Each row of a before or after table is a point. One or more steps were done to the points. Then noise was added and the rows were shuffled. The steps act on columns, c1 being the first. Write out the steps. A step turns or swaps two columns, mirrors them in a line or flattens them onto one, adds a multiple of one to another, or multiplies or shifts one. Angles are multiples of 10 degrees, from the lower column toward the higher: turns from -170 to 170, lines from 10 to 170 but not 90. Use the fewest steps. Two steps may share a column if one is a turn and the other turns, adds or multiplies; they go together, in the order done. Otherwise the lowest column goes first.
In the rows, zero is written as 128.

Before:
[[124 205 101]
 [120 107 135]
 [ 87 185 115]
 [ 88 181 101]
 [185 107 125]
 [124  70 184]
 [131  80 111]
 [124  62 188]
 [204  64 128]
 [110 114 161]]
After (10 x 3):
[[123 192 101]
 [124  98 184]
 [ 88 168 101]
 [125  92 187]
 [109 133 162]
 [129  71 110]
 [205  64 130]
 [ 87 178 117]
 [119 110 135]
 [183 106 125]]
Steps: add 0.5 times c3 to c2

Before:
[[ 53 137 133 137 149 127 110 140 146]
 [103 151 147 134 152 147 106 126 135]
 [132 140  67 160 141  99 118 142 139]
 [127 122 142 143 136 247 139  82 127]
 [129 161 131 138 147  99 117  96 108]
 [129 143 146 166 137 122 115 132  83]
 [123 132 112 135  88 106 162 130 127]
 [107 141 145 143 153  92 107 159 110]
 [121 137 129 184 148 118 112 129 112]
 [114 158 147 160 150 200 109 147 134]
 [ 79  91 120 144 115 107 152 108 108]
 [117 140 124 194 125 128 107 125 149]
 [  7 154 143 142 141 134 172 157 127]
 [118 138 149 143 146 104 186 153 134]]
After, 14 rows:
[[132 159 133 160 150 199 110 147 132]
 [103  92  98 144 115 106 153 109 107]
 [127 160 128 138 145  98 116  96 110]
 [ 86 156  76 142 140 136 172 157 128]
 [102 140  94 161 141 100 119 141 141]
 [137 140 138 167 137 121 116 132  83]
 [128 141 127 141 152  92 108 157 109]
 [117 132 116 135  86 106 161 132 126]
 [120 140 120 195 127 129 109 124 151]
 [ 98 136  96 136 150 126 111 142 144]
 [124 137 125 182 148 116 113 128 109]
 [136 122 134 143 137 246 139  83 128]
 [136 137 139 143 146 101 186 152 134]
 [124 152 127 133 151 146 105 126 136]]
Steps: flatten c1 and c3 onto the line at 50 degrees

Before, 11 rows:
[[139 150 138 185  96 116  90  95 159  60  73 115 161 113]
 [ 83  59 116 184 107 136 151 176  78  88 115  91  95 105]
 [ 71 197 159 152 104 123  61 130  98 156 124 114 188 106]
 [111 109  96 147 130 165 153 132 134  83 187 137 130 182]
 [129 109  87 125 106 177 165 174 136 117 123  81 107 151]
 [169 156 156 167  98 201 104  96 156  90 127  94 129 121]
 [151  84  88 140  65   7 113 153 136 138 163 101  83 109]
 [137 162 107 184 116 149 143 134 140  61 148 170 166 115]
 [153 163 104 162 152 134 135 156 133 141 101 148  66 156]
 [ 74 137 105 131  78 104  87 163 136  57 138 131 127 102]
 [143 152 172 133 100 151 136 176 153  99  73 130 104 152]]
After:
[[ 72 137 105 131  78 104  98 166 134  15 130 130 126 166]
 [150  83  88 140  64   8 121 157 135 144 158 100  83 152]
 [142 151 172 133 101 152 127 167 153  81  65 132 104 101]
 [128 109  84 125 106 177 156 172 134 111 115  82 107  93]
 [110 111  95 147 131 165 132 141 133  54 185 136 131  69]
 [138 149 138 186  96 118  98  86 161  20  79 115 162 155]
 [135 164 107 185 115 149 145 138 140  22 147 171 165 135]
 [155 162 103 161 153 133 127 152 133 148  98 147  65  98]
 [ 84  59 116 184 106 137 157 172  81  65 107  87  95 142]
 [168 156 155 166  96 199 107  97 155  68 132  94 129 143]
 [ 71 200 157 152 105 125  70 128  98 173 124 115 188 172]]
Steps: mirror c7 and c14 in the line at 170 degrees; turn c8 and c11 by -10 degrees; multiply c10 by 1.6

Before:
[[117 115 132 124 123 121 104 116 155 145 119 130  99 130 124 134 163 100
  120 145 195  58 139 162]
 [ 96  97 134 147 128 134 149 136 139 109 140 146 171 131 111  91  92 137
  114 117 168 112 108 119]
 [182 105 124 143 139 140 132 134 120 123  78 138 121  87 164 137 102 151
  126 153 122 106 108 123]
 [125 122 155 123  88 155  65 115 154 108 128 154 107 130 121  85 114 127
  115 116 112 108 110 119]
 [151 112 115 124 104 126 124 127 144 139 153 128 129 109 120 113 131 120
  167 118 153  87 121 121]
 [152 112 170 147 123 122 126  77 112  94 147 143 127 140 140  96 153 134
   88 143 162 106 120 135]
 [174 140 176 137 138 107 148 141 124 145 161 117 114 137 122 126 130 114
  121 138 120  99 138  90]
 [ 88 134 152 178 138  98 145 103 107 122 125 103 133 141 128  92 104 144
  128 140 120 131 156 142]]
After, 8 rows:
[[115 140 247 136 138 105 148 140 124 144 161 117 114 137 123 125 130 114
   82 137 120  99 137  91]
 [163 112  96 124 104 127 126 126 143 139 153 129 128 110 120 112 131 121
  100 118 153  86 121 121]
 [120  97 144 149 129 135 148 137 139 110 140 145 171 130 111  91  91 136
  163 118 169 112 107 121]
 [134 134 188 178 139  98 145 105 106 122 125 103 134 143 129  94 106 143
  168 139 120 131 155 141]
 [122 114 137 124 122 121 105 116 154 145 119 131 100 130 124 134 163 100
  139 145 195  59 138 162]
 [119 105 120 141 139 140 132 135 120 123  78 139 121  87 165 136 102 151
   76 153 122 106 108 124]
 [ 84 111 233 148 124 122 127  79 111  94 147 144 126 140 140  97 153 134
  113 143 162 105 120 134]
 [116 122 195 123  88 154  65 114 154 109 128 154 107 132 120  85 114 126
  133 117 111 108 109 120]]
Steps: turn c1 and c19 by -100 degrees; multiply c3 by 2.5

Before, 12 rows:
[[105 136 141 160 116 101 102 131 144  78  94 160  97  79 132 142 161  99
  140 116 137 137 184 135 126 173 160 116 199 108 150  94 155  95 168 127
  147 134 178  83 144  95 161  91  79 112 102 138 144 114  91 106  95 112
   95  93 131 148 153 132 163 128 159 108]
 [129 112 173 100 148 161  92 140 184 133 151 100 146 132 136 146 165 106
  162 159  82 162 175 111 166  93 145 150 132 119 117  95 109  92 153 151
  147  97 146 140 146 103 173 131 125 160 140  71 133 126 135  87 170 160
   94 113 149 156 137 114 133  85  89 131]
 [124  86 167 148 146 162 116  91 102 136  82 162  97  75 143  82 127  87
  120 123 121 136 184 115 170 102 111 134 108 154  77 169 108  94 137 142
  144 135 158  87 131 130 165 152 108 108 135 118 187 108 137 172 121  89
  168 119 103  93 122  91 149 120 105 155]
 [ 86 138 140 104  93 116 175 128 178 138 169 137  96 134 189  93 114 148
  136  90  90 109 112 111 110 115 169 120 110 114 109 180 170 106 127 167
  128 154 158  92 139 110 121 124 171 153 135 153 105 168 153 154 118  95
   85 144 168 154 100 129 171  75 110 121]
 [141 103 138 182 134 130 143 101 103 140 152 102 168 129 159 152 121 167
  105 126 140 147 125 118 171 161 123 172 134 169 124 164 149 117 169 100
   86  93  97 117 105 112 146 162 128 137  95 142 108 151 128 106  89 142
   87 141 145  85 123 156  99 104 146 135]
 [174 132 107 127  98  91 117 100 118 108  97 116 104 112 108 124 123 174
  152 133 101 106 165 167 152 102 120 119 179  97 157 177 134  92 168 180
  142 157 119 129  98 136 120 159 110 103  68 127 186 171 126 140 116 131
   96 106  79 152 121 147 126 143 159 106]
 [ 92 163 156 134 145  83 186 135 129 116 141 169 142  59 125  97 156 170
   80 116  72 133 167 115 108 138 159 162 163 157 134  98 134 113 107 116
   73  93 161 135 127 161 118 146 114 148  92 113 134 168 156 150 105  80
  172  85 168 129 164 107 106  83 150  85]
 [ 93 145  96 155 118 133  93  79 131 158 144 103 159 103  97  91 158 100
  131 100 158 176 161 151 110 156 145 143 163 136 117 106 121 180 110 124
  160  70 149 112 138 146 142 144 116  98 103  90 153 135 100 118 112 155
  116  94  88 163 142 148 108 102 160 116]
 [175  77 170 152 140  82 125 144 133  95 126 109 112 141 168 103 127 103
  153  92 142 169  99 106 163 161  99 154 106 104  78 123  84 149  95 154
  115 157 128  77  68 150  95 165 134 168 109 132 106  85 132 135 126  99
   98  68 153 150 165 138 105 137  88 134]
 [115  87  93 182  57  88 147  76 129 140  81 137 113  81 174 140 170 159
   88  82 156 114 136 151  97 114 128  93 164 159 159 177 141 112 149 137
  121 117 140 149 151 163 103 140 125 150 123 133 104  98 177 124 180 106
  168 123 128  82 118 154 142 105  83 107]
 [118 140  91  94 145 123 184 125 155 116 163 175 100 111 181  78 150 172
   99 136 111 152 153 168 118 128 153 151 116 101 100 101 172 176 151 113
  151 124 103 111 109 112 101  86 156 105 151  81 178  85 173  85 151 162
  160  93 106 137 177 157 105 140 125 161]
 [102  77 148 135 142 159 148 137 103 135 159 163 132  90 113  98 173 179
   88 118 146  92 147 189  80 120 115 117 118  81 147 107 105 175 159 115
  116  98 123 163  87 175 145  75  86 134 139  74 125 166 179 164 180 133
  103 154  89 128  85  87 191 153 108 133]]
After:
[[139 101 138 181 135 131 141 101 105 141 152 103 169 129 158 155 124 167
  103 128 138 146 123 114 174 158 125 175 134 169 122 166 151 115  96 100
   83  94  95 117  84 109 119 159 133 125 170 140 107 149 127 106  90 140
   86 138 145  85 125 155 101 106 148 143]
 [ 92 163 155 137 146  83 188 134 130 118 141 168 142  60 125  98 137 170
   80 117  71 134 165 117 111 135 160 163 162 158 133 100 134 114  94 115
   72  93 162 137 126 160 149 147 113 114 107 113 134 167 154 150 105  79
  172  85 169 128 165 106 109  84 151  42]
 [ 87 137 141 104  94 116 176 128 176 137 170 134  97 135 190  94 123 147
  135  89  88 110 112 111 117 117 168 120 110 113 109 180 170 105 134 169
  128 154 159  91 150 111 149 123 172 106 127 152 103 168 152 153 116  96
   84 143 167 152  99 130 172  75 111 111]
 [123  87 164 149 147 163 113  90 101 134  83 161  99  77 143  83 127  87
  121 123 122 134 183 113 170 101 113 135 108 152  78 170 110  98 134 141
  142 135 155  89 134 130  87 155 108 134 138 116 187 107 138 174 122  87
  169 116 105  93 121  92 150 118 103 182]
 [174 132 109 127  96  90 117 100 121 109  98 115 104 112 109 124 127 170
  152 134 100 108 165 165 141 101 122 119 180  95 157 177 135  93  69 182
  143 157 121 127  71 136 118 160 109 157 168 128 187 172 126 143 114 132
   96 105  80 150 121 146 124 142 158  86]
 [131 113 171 100 147 159  89 140 184 133 153 100 147 131 135 145 146 106
  163 158  80 162 173 110 181  91 143 148 131 123 117  95 110  91 142 148
  150  97 143 140 164 104 111 133 127  91 153  70 131 126 135  88 170 160
   96 111 148 157 137 115 137  84  88 132]
 [115  88  92 180  57  90 150  75 125 140  81 134 114  81 176 141 147 157
   88  80 156 113 136 149 102 112 127  93 164 161 159 178 140 111 123 137
  124 117 139 149 174 164 162 140 123 116 147 134 101  99 179 126 178 106
  167 123 127  77 120 155 142 104  80  86]
 [119 142  91  97 144 122 183 124 156 117 163 174  99 109 179  77 136 173
   97 136 111 152 154 167 107 127 153 150 115 101 101 103 173 177 153 114
  149 124 103 111  91 111 133  86 155 156 149  82 179  82 174  86 152 162
  159  94 105 137 179 159 104 140 125 195]
 [175  78 170 152 140  82 124 147 134  94 126 110 113 141 167 103 127 103
  154  90 145 170 102 106 164 162  97 156 110 105  81 125  82 151 107 156
  113 157 127  76   5 153 180 166 134 131  96 133 107  84 130 136 123 101
   97  71 153 153 165 137 106 139  90 143]
 [104 136 141 159 116 102 100 131 144  80  94 159  97  79 131 143 139 100
  142 115 137 136 183 137 131 173 159 116 199 106 148  95 155  98 105 127
  148 139 178  83 161  96  91  92  81 121 171 136 144 114  91 108  92 110
   95  94 130 148 153 132 163 129 159  88]
 [104  77 148 137 141 158 148 141 105 134 160 164 132  92 115 101 148 181
   87 116 147  93 147 186  88 121 112 115 117  79 147 106 106 177 139 113
  114  98 125 159  46 176 118  79  86  98 159  73 124 167 179 161 182 134
  103 153  90 129  85  87 189 155 109 138]
 [ 92 147  95 153 118 135  94  78 133 159 141 103 159 103  97  90 139 101
  131  98 155 176 161 150 105 157 146 143 162 135 117 107 120 181 102 124
  159  72 147 111 150 143 100 144 116 134 111  89 151 135  99 119 110 153
  117  92  87 162 143 147 110 102 161 104]]
Steps: multiply c17 by 0.4; turn c43 and c46 by -140 degrees; turn c25 and c46 by 20 degrees; swap c35 and c47; multiply c41 by 2; multiply c64 by 2

Before:
[[154 187 121 156 211  88 171 130 186 123 223  88  86 105 188 156  83  78
  121 177 161 102 103 127 158 183 123  55 173 197  98 155 132 144 166  90
  178 149 187 111 151 166 190  81 181 115 165 138 129 138 158 132 156  81
  131  79 111 152 173 176 178 151 136 115]
 [206 168 173 108 132  77 176 132 145 123 135 183 189 183 114 118 140  62
  139 127 201 163  94 149 151 119 155 119 197 102 143 126 131 121 191 109
  198 154 117 109 155 175  87 182 158 144 172 205 171  87  48 131  72 169
  144  92 114 173 182  78 128 102 121 183]
 [172  94  69 174 165 157 144 109 107 172 169 107 186 123  95 150 204 107
   92 167 190 129 171 164  90 115 105 180  75 156 142 126 182 129 106 147
   77 124 103  84  73  64  95 142 185 147 179 126 173 114  70 130 150  96
  169 173 161 158  88  78 110  68  92 198]
 [124 125 104  73 170  51  71  85 117 164 123 128 131 185  69 114  77 172
   59 174  85 116  58  75  95 172 149 105 114 196 107 203  90 109 196 138
  179  93 103 118  74  96 123 146 139  72  80 160 108 144 171 141 123 113
  176  64  96  79 110 182  94 113 181  96]
 [154 201 155 118 141  93  73 106 152 138 194 110  61  85 167 120 150 153
  110  66 103  91 143 146  94 166 120 137 162 158 141 101 189 160  85  95
   81  63 121 143 150 167 169 126  70 143  64 170 165 179 160 149 181 136
  193 111 114 109 113 169 176 129 128 119]
 [177 123  64  70  95 133 140  77 194 137 136 115 172  94  86 161 139 119
   92 104 128 139 162  80 193 151 124 184 167 193 155 187 134 131  98 154
   96 156 116  88  54 127  95 169 112 157 188 242 215  75 178 135 196 179
  109  71 191  99 161 144  47 165 141 150]
 [241 114 153  81 130  78 200  85 106 116 194  93  66  89 100 162 168 177
   86 185 101 138 120 112  97 189 130 130 106  87  39 209 170 140 101 139
   78  52  85 166 180 121 119  92 148  97 129 150 142 207 139 124 183  92
   76  50  93  64  95  77  88 160 164  95]
 [133 197 112  48 207  41 191 105  91 185 156 185 191  73 138  80 180  84
  138  81 135 123 150 134 206 134 166  96 189 110  71 166 171 131 122  71
   89  92  81  92  77  55 150 120 185  43  88 157 205  81 174 237 153 169
  148 122 151 146 184 191 125  94 144  95]
 [172 176 157  49 117 143 185 117 130 170 105  89  59 143 155 140  77 103
  149 121 167 165 139 173  96 192 127 101 149 159  74 185 114 133  86 137
  199 106 148  43 143  74 154 102  91  80 123 149 140 193 138 225 121  88
  109 155 131 111 180  99 106  79 188 181]
 [164  81 128  86 119 101 152 129 144 220 211 182 139 186 103 168 101 168
   59 193 127 120 107 100 129  83  85 183 200 195 151 175 122 107  85 114
   93 138 173 102 129 115 148 148 113 112 133 157 157 146 137 119 173  96
  113 146 156 161  96 111 159  80 101 128]
 [110 102  70 121 208 110 153 119 163 217 188 105  97 144 175 170 196  88
   89  71 169 130 104 193 170 100 115  88  82 127  74 118 139 103 120  77
  163 132 135 159 170 186 134 113 154 131  89 236  91 156 107 185  72 125
  160 126 160 136 175 122  92 121  72 103]
 [162 192 156  77 139 153  73 127  98 101 163 144 134 142 196 201 141 182
  145 107 122 144 145  87  81 140  98  56 159 170 146 149 189 206  89 193
  177 139 163 156 160 181 148  80  76 117  90 216 113 143  76 211 121 188
  153 150  68  47 167 132  44 123 111  99]
 [155 117  62 134 156 138  90 112 159 138 110 190 118 134 139 186 133 137
   52 120 212 175 114  99 173 201 121  98  90 175 112  94 102 196  98 151
  135  40 168  37 109 155 184  91 185  60  75 112 106 112  48 138 150  86
   90 128  98  64 212  89  98 145  97 100]
 [197 182 183 111 194 152 177 176 148 132 217 151 158 160  97 192 154 145
   81 117 194  52  84  84 120 110 164 133  98 176 142 196 135 205 126  73
   71 125 111  42  97 106  79  93 122 116  63 154 106 141 163 200 157  68
  147  74 105 106 191 111 112 192 136 161]]
After:
[[172 125  62  68  86 133 145 168 195 137 130 117 167  95  84 164 137 114
   93 106 128 141 162  81 203 154 120 180 169 196 152 180 140 129 105 152
  163 160 127  96  65 138  94 161 111 162 191 241 220  70 187 145 194 175
  106  70 191  93 162 145  42 167 138 152]
 [166  88 124  83 118 100 154 145 142 221  60 177 143 190 102 169  99 160
   62 192 124 122 107 102 134  80  87 183 196 187 150 177 121 106  89 116
  195 137 148 110 146  77 146 149 118 109 133 146 159 143 129 122 175  95
  114 147 151 162  96 118 158  80 107 123]
 [168  94  69 173 167 157 144 114 106 174 111 102 186 114  99 149 203 108
   90 158 187 126 172 166  89 116 105 177  78 157 142 119 183 133 103 144
  185 127 187  78  95 158  95 141 179 144 185 141 174 110  64 134 157  90
  161 172 159 165  85  61 114  68  90 197]
 [105 100  67 122 205 103 149 193 162 221  48 106 100 140 179 172 204  91
   84  67 163 130 103 194 173 103 110  81  77 126  73 115 138 108 113  76
  113 134  77 155 153 116 133 122 152 133  91 217  84 156 101 186  77 127
  161 129 163 135 175 115  95 125  71 103]
 [217 170 169 105 130  81 175 180 149 119  97 180 185 185 115 122 141  61
  142 124 205 162  97 146 149 118 156 117 197  97 140 121 136 121 188 107
   66 150  79 111 122 129  81 180 159 145 167 186 172  81  46 132  80 167
  143  87 123 175 187  72 132 106 113 181]
 [158 197 149  79 136 156  78 184  91 100  74 139 132 141 200 196 144 190
  145  99 124 146 143  92  80 147  97  59 160 174 147 140 183 210  86 194
   94 148  82 160 135  86 148  79  85 110  91 199 113 137  69 204 127 190
  152 149  73  48 163 144  36 125 112 106]
 [130 127 109  80 171  51  72 115 104 164 118 119 136 187  64 107  69 170
   64 169  83 116  56  70 101 170 153 105 112 198 108 201  93 113 202 138
   77  91 154 124  57 157 122 146 138  69  84 175 110 143 173 139 123 109
  171  60 100  76 106 174  97 116 180  92]
 [189 187 183 111 192 148 179 181 152 132  66 144 154 162 100 195 155 147
   82 109 188  50  93  85 123  97 166 133 104 167 148 195 132 203 125  78
  209 129 145  47 120 143  79  96 119 113  62 118 108 142 163 199 164  64
  147  72 111 110 186 115 113 190 137 154]
 [156 203 155 120 140  94  64 146 154 140  79 108  59  85 164 121 150 156
  106  63 109  98 147 149  93 160 117 141 170 162 136 101 189 160  88  96
  196  60  88 144 173 129 171 126  76 148  59 170 168 176 164 145 180 132
  194 113 114 108 111 184 174 131 128 118]
 [134 203 116  51 199  40 196 129  90 187 113 186 193  73 134  83 183  86
  144  84 130 122 151 135 200 132 170  92 199 115  75 155 168 128 123  70
  172 100 194  92  96 186 150 120 184  46  92 153 199  75 171 238 156 170
  149 122 156 149 185 175 122  99 139  97]
 [237 115 155  81 123  81 197 109 107 116  82  93  71  88  96 161 169 174
   87 184  96 134 122 113  96 189 127 135 103  88  40 199 170 140 103 145
  197  48 125 164 209 166 117  91 145 100 135 175 140 204 139 121 185 100
   74  51  96  63  99  62  85 162 163  99]
 [156 191 119 157 216  91 171 137 189 130  21  95  90 101 194 160  82  75
  126 180 166 101 107 126 156 185 130  52 175 200  94 150 127 144 162  85
  112 142 100 106 127  59 190  85 185 114 165 136 130 138 161 129 161  81
  135  78 114 150 176 162 179 148 135 115]
 [173 175 152  48 126 139 185 132 132 166 128  86  60 149 147 139  72 104
  157 119 168 166 140 172 101 193 131 104 155 160  71 189 119 130  85 134
   48 100 188  42 116 125 159 103  91  88 124 149 139 189 141 225 118  91
  114 153 129 113 176 115 110  78 178 179]
 [156 108  66 128 157 133  82  96 150 139 141 194 117 129 144 188 136 132
   56 122 220 165 115  95 174 203 120 102  88 180 111  98 107 195  99 147
  120  49 109  36 105  81 179  90 182  50  80 127 109 106  51 134 151  97
   84 125  84  60 213  72 100 143  97 104]]
Steps: turn c8 and c48 by -40 degrees; add -0.5 times c37 to c41; turn c11 and c37 by 160 degrees; mirror c39 and c42 in the line at 140 degrees; add -0.3 times c45 to c60
